Each row of a before or after table is a point. One or more steps were done to the points. Then noise was added and the rows were shuffled. The steps act on columns, c1 being the first. Name the steps. A step turns or swaps two columns, mirrors them in a line or flattens them onto one, adds a multiple of one to another, or multiplies or shifts one. Angles are multiples of 10 degrees, from the lower column toward the higher: turns from -170 to 170, lines from 10 to 170 but not 90. Use the fewest steps. Two steps may share a column if one is a turn and the other turns, adds or multiplies; they go together, in the order done. Otherwise the lowest column goes first.

Before, 13 rows:
[[ 24 -36]
 [  7  45]
 [-27 -36]
 [-52 -35]
 [ -5   4]
 [  2 -14]
 [ 47 -62]
 [-47 -55]
 [-12  51]
 [ 68 -36]
 [  3   2]
 [ 20  -5]
 [-70 -31]]
After:
[[-73  -6]
 [-67 -26]
 [ 49  -7]
 [-10  75]
 [-17  33]
 [-18  17]
 [-25  34]
 [  4  -4]
 [-91   0]
 [-46  -6]
 [-31  81]
 [ 24 -32]
 [  0  25]]
Steps: shift c1 by -20; shift c2 by 30

Before:
[[ 25  12  -1]
 [-10  -4  -4]
 [ -6  19  -5]
 [ 32   2   5]
 [ -3   1   7]
 [  8   5   5]
 [  0  -1  16]
 [  3  25  16]
 [  4  26 -12]
 [-11  -4  17]
 [ -3  -4  12]]
After:
[[-17 -13  15]
 [  9 -29   0]
 [-10  -2 -13]
 [-29   6   1]
 [ 95  -4  -3]
 [-10  -4  -7]
 [ 25  -7  -3]
 [ 75 -11   8]
 [  0  -6 -14]
 [-32  -5 -16]
 [ 12 -16  23]]
Steps: multiply c1 by 3; turn c2 and c3 by 150 degrees

Before, 12 rows:
[[-23 -18 -30  26]
 [-10  34  46 -24]
 [ 40  14  47  -3]
 [ 36 -23 -31 -41]
 [-18 -35 -48 -20]
 [-27 -18 -10  29]
 [ 28 -13 -28  32]
 [-10   2  -6  14]
 [ -2 -24  -6  23]
 [-46  -3 -10 -54]
 [ 40   6 -22  13]
 [-22  -7 -18 -20]]
After (12 x 4):
[[ 25  31 -44 -13]
 [-22   9 -11 -23]
 [-26 -39 -22  53]
 [-27 -11 -60 -25]
 [ -4  -9 -12 -14]
 [ -2  43 -62  42]
 [ 32  27  93   3]
 [  3  31 -55 -31]
 [ 26 -26  94  24]
 [-29 -14 -19 -28]
 [-17 -16 -36  21]
 [-40   3 -96  20]]
Steps: mirror c1 and c2 in the line at 30 degrees; multiply c3 by 2; multiply c4 by -1

Before:
[[  3  36  12 -57 -22   9]
 [ -6 -57 -19  28  63 -22]
 [-15  18 -56  25  94  27]
 [-20  17   6 -30  -7  50]
 [ 24  -3  22  17  16   0]
 [ 16  40   5 -33  11 -36]
 [-62   7 -33  28  -4  33]
 [-40  31  16  -6  34   2]]
After (8 x 6):
[[ -5 -57 -28 -50  50 -19]
 [-10  18 -29 -48  96  30]
 [-17  15 -11  29 -10  51]
 [  4  34 -18  54 -21  12]
 [ 16  45 -28  25   4 -36]
 [ 25  -2 -19 -27  -5  -4]
 [-61   8  34 -14  29  35]
 [-42  35 -38 -14   8  -1]]
Steps: turn c3 and c5 by -60 degrees; turn c3 and c4 by -150 degrees

Before, 11 rows:
[[-22  19 -24  42  35  18  13 -44]
 [ 67  12  10  29   7 -57  24 -44]
 [ -4  24  12  17 -22  38  52  31]
 [ 23 -39   9  41  -8 -51  10 -21]
 [-10  60 -62  34 -45 -24   9  28]
 [-19  38  20 -18 -80  38  31 -75]
 [-21 -45  -3 -69 -56 -28 -35 -12]
 [-34  55  44 -68  36  24  54  15]
 [-28 -56 -46 -24  33  42 -31   6]
 [ 86  36  -3  -5  14 -55  74   7]
 [  4   9  42 -53 -58   3 -45  18]]
After, 11 rows:
[[ 32  36 -31   6  85  74  13  39]
 [  8 -55  45  28 -22 -12 -12  40]
 [-11  19 -37  42  70 -15 -18   7]
 [ 64  62  41 -39  37 -26   2 -22]
 [ 17  27 -19 -26  18 -28  21  39]
 [-59  41  19   3 -15  -4  27 -51]
 [-45 -36  12 -44   3  22   5 -50]
 [ 41  19   9 -40 -46  46   5  17]
 [-63  10   7 -29 -13  43   4 -56]
 [ 55  57 -67  75 -21 -12  23  24]
 [-15 -51   4  61  68  15 -11 -30]]
Steps: add -0.7 times c2 to c1; turn c1 and c3 by 160 degrees; turn c4 and c5 by -170 degrees; turn c6 and c8 by 90 degrees; multiply c7 by 0.4

Before (11 x 9):
[[  5   0 -30  14  20 -52 -19 -13  50]
 [ 17   5 -13 -26  18 -17  48   8 -14]
 [-37 -11 -16  34 -10 -42  -6  -6 -10]
 [  9  -3   9   0   0  -9  45 -36   7]
 [ 23  50   8  -2  -2  11 -13 -14  -5]
 [-50   5  -3  -1  15 -28  -7  15  21]
 [  9  10 -43  55  11 -32  22  24  37]
 [ 38  23 -18  -9  42  17   2 -31 -31]
 [ 66 -43  52  20  40  36  27  60 -27]
 [ 59 -14  63 -13  15  -9  19  45 -59]
 [-12 -30 -40  -5 -26 -25   3  15  25]]
After:
[[  22   56    7    8   -6    3  -14  -16   -6]
 [   4   -8  -45  -32   14  -55   27   19   58]
 [   7   -1  -11  -15   20   26    6   48  -22]
 [ -34  -21  -18  -40  -14  -33   -8   -4  -15]
 [ -58    6   -1  -27   15    2   18   -9   32]
 [  25   15  -17   15   40   11  -28    3  -48]
 [   8    2    3  -10   -2    1  -39   44    9]
 [  -4  -16  -30  -57   19  -15  -14  -21   80]
 [  -2  -52  -37  -24  -28    5   14    7   37]
 [  52   16   63   -5   15   12   47   20 -100]
 [  54  -16   53   36   40  -22   60   28  -43]]
Steps: add -0.3 times c5 to c1; add 0.5 times c3 to c2; turn c4 and c6 by -90 degrees; swap c7 and c8; multiply c9 by 1.6

Before (14 x 11):
[[  4   7 -14 -50  62 -23  -1   8  33  68  11]
 [ 35 -46   3 -46 -38 -25 -14 -37  11  29  27]
 [-13  41  -3 -68   9  -9  15 -28  32  33  -7]
 [ -6 -32  45 -26  -1   6 -19 -56  -3  24  31]
 [-14 -31  -7  13 -36 -23  -4  19 -58 -14  24]
 [-25 -56 -20 -12 -13 -13  23  12 -63 -10 -24]
 [-14 -40  26 -38 -37 -22 -21   8  22   0   8]
 [ -9   3 -13  -6  38 -43  25 -31  58  14   7]
 [ 29   4  -5 -57  52   5   2  -6  32 -12   5]
 [  6  26  36 -35  40 -41  19   8  26  24  13]
 [ -3 -47  -5  41 -58  31   7  29 -40   3  -6]
 [-12 -74   7  -4 -51  13  60  28 -48  -5  26]
 [ 21 -24 -12  16 -43 -11  41  22 -69 -10   1]
 [ 30 -40  44 -42  -5 -18  -6 -31  14  32 -31]]
After:
[[-39   8  35 -45   1 -39 -11   5  26  21  13]
 [-55   0  -3 -28 -19   8 -48 -13  35 -12  11]
 [-39 -13 -10 -23  18 -44  12 -35  57  12   5]
 [  1 -18  39  16   5   7 -37 -67   2  25  31]
 [-61   6 -17 -31  12 -28 -39   7  33  68  11]
 [-11  22   1 -68   9  -7 -40 -27  31  37  -5]
 [ 18 -62 -24  10  22 -12 -22  24 -61  -9 -26]
 [ 39 -19  25  19   4 -21 -52   7  24   3   9]
 [ 56 -92   5  -6   7  14  -1  14 -47  -2  23]
 [ 40 -44 -10  -8 -26  -5  20  24 -68  -7   5]
 [ 34 -25  -5  28   8 -27  -2   9 -58 -13  24]
 [ 27 -29  -1  15 -45 -23 -59 -46   8  30  25]
 [ -3 -24  49   0 -30 -23 -52 -10  14  33 -35]
 [ 58 -37  -6  40  -7  31  25  31 -41  -2 -11]]
Steps: mirror c1 and c5 in the line at 130 degrees; turn c2 and c7 by 40 degrees; turn c4 and c7 by 60 degrees; add -0.5 times c11 to c8

Before:
[[  0 -21   6 -23 -10   0 -27  20  30  25 -13]
 [ -8 -11  19 -23   0  29 -38  -9   0 -11  19]
 [ -3  24 -24  24   7 -28  -7   7  -7 -21   5]
 [-22  22 -36   6   0  23 -35 -32  11 -10  32]
 [-12  -2  -9  30  20  -5  10  17  31  13 -14]
 [-15  21 -34 -18  20  -3   9  16  16 -16   0]
 [-21  -8  17  16 -27  -9 -21 -18  25  -3   7]
 [-35 -19  13 -23 -32  -6 -38  16  -5  18 -25]
 [  3  -8  15  24 -26  15   7   3  17  14  19]]
After:
[[ 13  -2 -14 -19  -3  28 -36 -30  12 -12 -16]
 [-18  -4  26  12  -2 -30  -5  20 -22 -17  -7]
 [-25 -23 -22  -6  26  -7 -22 -55  20  -1   0]
 [ 15 -17  -7 -17   8   1 -30  60  27  24  23]
 [ -3  19 -15 -41  29  -6 -39  49  12  18  20]
 [-17 -29  33 -10   8  22 -35 -99 -15 -12 -28]
 [  1 -23  37 -25  -9  -4   9  49 -14 -16   4]
 [-19 -18 -21  15  23  15   7  11  15  12 -11]
 [-32 -23  11   9 -19  -7  12  52  12  13  26]]
Steps: turn c1 and c4 by 50 degrees; turn c9 and c11 by 160 degrees; turn c2 and c9 by -110 degrees; turn c3 and c5 by -170 degrees; multiply c8 by 3

Before, 8 rows:
[[-16  29  11  22 -31  45 -10 -38   9  18  45  32]
 [ 28  36  14  20  13  55  33  22 -21 -31  43 -44]
 [ -6  11  44  67   9 -21 -17 -42  17  20 -33  -4]
 [-26  55  60 -63 -81  36 -52  17  44  15   2  31]
 [-49  32  11   6  43 -14 -39  65  73  25   7   5]
 [ 59 -15   1 -55  16 -33  46  13  16  -4  -4 -10]
 [  3   0  -3 -12  18  29  25  20 -30 -18  -5  13]
 [-31  -3 -23 -19 -17 -60   5 -49  35 -30  -4  -1]]
After:
[[ -7 -69  41   2  12 -25  20 -41  20  19 -30  -4]
 [ 42  65   6 -12  16 -32  23  13  25  -9  37  -8]
 [-17 -29   7  26 -38  46 -49 -34  16  14  18  16]
 [-23  15 -25  -1 -23 -55   3 -50  43 -24   3 -11]
 [-39 -13   9  29  39 -11 -28  65  94  33 -30  26]
 [  8  13  -7   3  18  28  20  18 -40 -12  24  24]
 [-17  49  58  62 -86  31 -30  15  58  12 -45   2]
 [ 18 -23  24  35  29  57 -18  18 -31 -31  52 -37]]
Steps: multiply c1 by 0.7; turn c2 and c4 by 100 degrees; turn c5 and c12 by 20 degrees; turn c7 and c11 by 60 degrees; multiply c9 by 1.3

Before, 10 rows:
[[ 75  57  37  -2  13 -24  54 -75 -33   9   4 -24 -16  25]
 [ -8   7  -9  56 -26  75 -87  -3  18  10 -55   8  -3 -34]
 [ 58  10  12   1 -14 -18  49 -18 -36  31  -4  25  -1  53]
 [-14 -27   9  26 -16   5   8  24 -50 -10  43  10  32 -32]
 [ 33  47  -8 -34  -8  14  51 -28 -39  22 -19  -7  18  18]
 [ 12   3  -6  -3 -29 -17  52 -57 -20  -1   2  29   1  -1]
 [ 45   6 -47  37 -54  36 -63  16  39  -8 -27  -3   8 -57]
 [-29 -13   6  31  14 -24  16  -4  33   7  42 -49  13   7]
 [ 29  10  42 -28 -27  -7  60  -5 -20   6  -3   4 -25   0]
 [-27 -20  31  29 -53 -12  17 -10 -17  40  48 -35  35  -9]]
After:
[[-23  16   7 -32  16  11 -10  12  31  10  19 -37 -26   6]
 [ 33 -45  13 -12 -17   2 -51 -36 -37  29  36  19 -18  54]
 [-32   0   7 -28 -17  32  -5  -2 -49  -7  34   7   4 -35]
 [  1  14 -12 -40 -25  -5  91   6  15  15 -60   4  76 -34]
 [ 30 -34 -47 -22 -53  10  66  38  41 -10   3  -5  34 -55]
 [ 81 -37  36  -8  15 -13 -52 -93 -33   9  58 -17 -25  30]
 [ 59  -7  -7  27  -8  17 -54 -46 -41  21   1  -5  15  18]
 [  7 -11  -8  -7 -26   2 -51 -68 -21   0  10  21 -20   0]
 [ 21 -16  45  18 -29 -27 -65 -16 -18   6  19   2  -8   1]
 [-28  15  30 -31 -50  35  -8 -20 -15  40  29 -25 -10 -11]]
Steps: add 0.7 times c1 to c11; turn c1 and c2 by -60 degrees; turn c4 and c7 by 170 degrees; swap c6 and c13; add 0.5 times c9 to c8; multiply c12 by 0.7
